Each row of a before or after table is a point. One or more steps were done to the points. Then noise was added and the rows were shuffled. The steps act on how far a point lies along the listed directions, d1 being the first. Name the steps. A step turns or swaps two directions, mirrors them in a line or flattens them onto one, adds a multiple of one to another, or multiplies one. Angles are multiples of 10 degrees, from the lower direction toward the higher: turns from -170 to 170, lines from 10 to 170 but not 90. Use the fewest steps. Two steps may share a direction if one is a turn and the other turns, adds or multiplies; they go together, in the order done. Otherwise the lowest direction goes first.

Directions:
(1): [4.1 0.5]
(2): [-0.5  4.1]
Before (9 x 2):
[[ 1.1  1.2]
 [-4.9  0.8]
 [-3.9  2.1]
 [ 5.5  4.0]
 [-2.7 -0.6]
 [ 4.5 -2.4]
 [-1.1  2.8]
 [-5.4 -2.3]
 [-4.0 -6.3]]
After (9 x 2):
[[ 0.8 -1.0]
 [ 3.2 -3.9]
 [ 0.2  0.1]
 [ 1.4 -0.9]
 [-3.5  2.2]
 [-2.9  3.0]
 [-2.0  1.3]
 [-2.1  1.8]
 [-0.8  0.6]]
Steps: flatten d1 and d2 onto the line at 130 degrees

Directions:
(1): [ 1.0  2.1 -1.9 -3.3  3.5 -4.3 -1.8  3.7]
(2): [-1.4 -4.2  2.4  0.4  4.3  0.3  4.0  2.6]
(3): [-1.4  0.3  6.4 -0.6 -3.1 -2.9 -1.6  1.8]
(4): [-4.8 -4.6 -2.7 -2.1 -1.2 -1.5 -2.5 -1.1]
Before (10 x 8):
[[ -2.1  -1.5   3.2   0.7  -0.5  -1.0  -2.9   1.2]
 [  0.4   2.9   2.3   0.6  -1.7   0.9  -0.9  -1.0]
 [  3.1   4.8   4.7   0.7  -3.7  -1.9  -2.0  -0.7]
 [ -0.6  -0.1  -2.6  -1.6  -0.9  -0.2  -2.4  -1.0]
 [ -2.4  -1.5  -3.7   2.7  -3.0   0.4  -1.9  -4.5]
 [ -3.6  -4.7  -0.1   1.0  -1.2  -0.2   0.5   0.5]
 [ -1.8  -2.7   2.7  -0.8   1.4   1.1   3.0   2.5]
 [  1.1   2.8  -2.0   1.4  -5.4   1.1  -4.0  -3.0]
 [ -3.2  -3.9 -10.3  -5.9   2.7  -2.3  -2.6   0.5]
 [  2.3   0.0  -3.2  -0.1   0.5   2.6   1.7  -2.7]]
After (10 x 8):
[[ 2.4  1.3 -1.2  0.5  1.5  2.4  1.6 -0.2]
 [ 5.7  0.0  4.2  3.5  5.5  6.1 10.2  3.7]
 [-0.4 -4.4 -0.5 -1.6  4.4 -0.2  3.7  1.6]
 [ 0.3  2.5 -6.7 -1.1 -6.4 -0.2 -5.9 -6.1]
 [ 2.1  3.1  2.0  0.4  0.8 -2.8 -0.1  4.3]
 [-1.4  1.8 -3.1 -1.5 -1.4  0.3 -3.4 -2.5]
 [-1.0  0.0  4.5 -2.0 -2.0 -0.9 -0.1  2.1]
 [ 2.6  2.3 -3.6  0.8  5.6 -2.4  1.1  2.1]
 [ 1.6  3.8  0.7  1.3 -2.5 -0.6 -4.9 -0.3]
 [ 2.4  2.2 -7.9  0.0  1.5  1.3 -2.3 -0.8]]
Steps: turn d1 and d4 by -160 degrees; turn d2 and d3 by 70 degrees; multiply d2 by 1.6
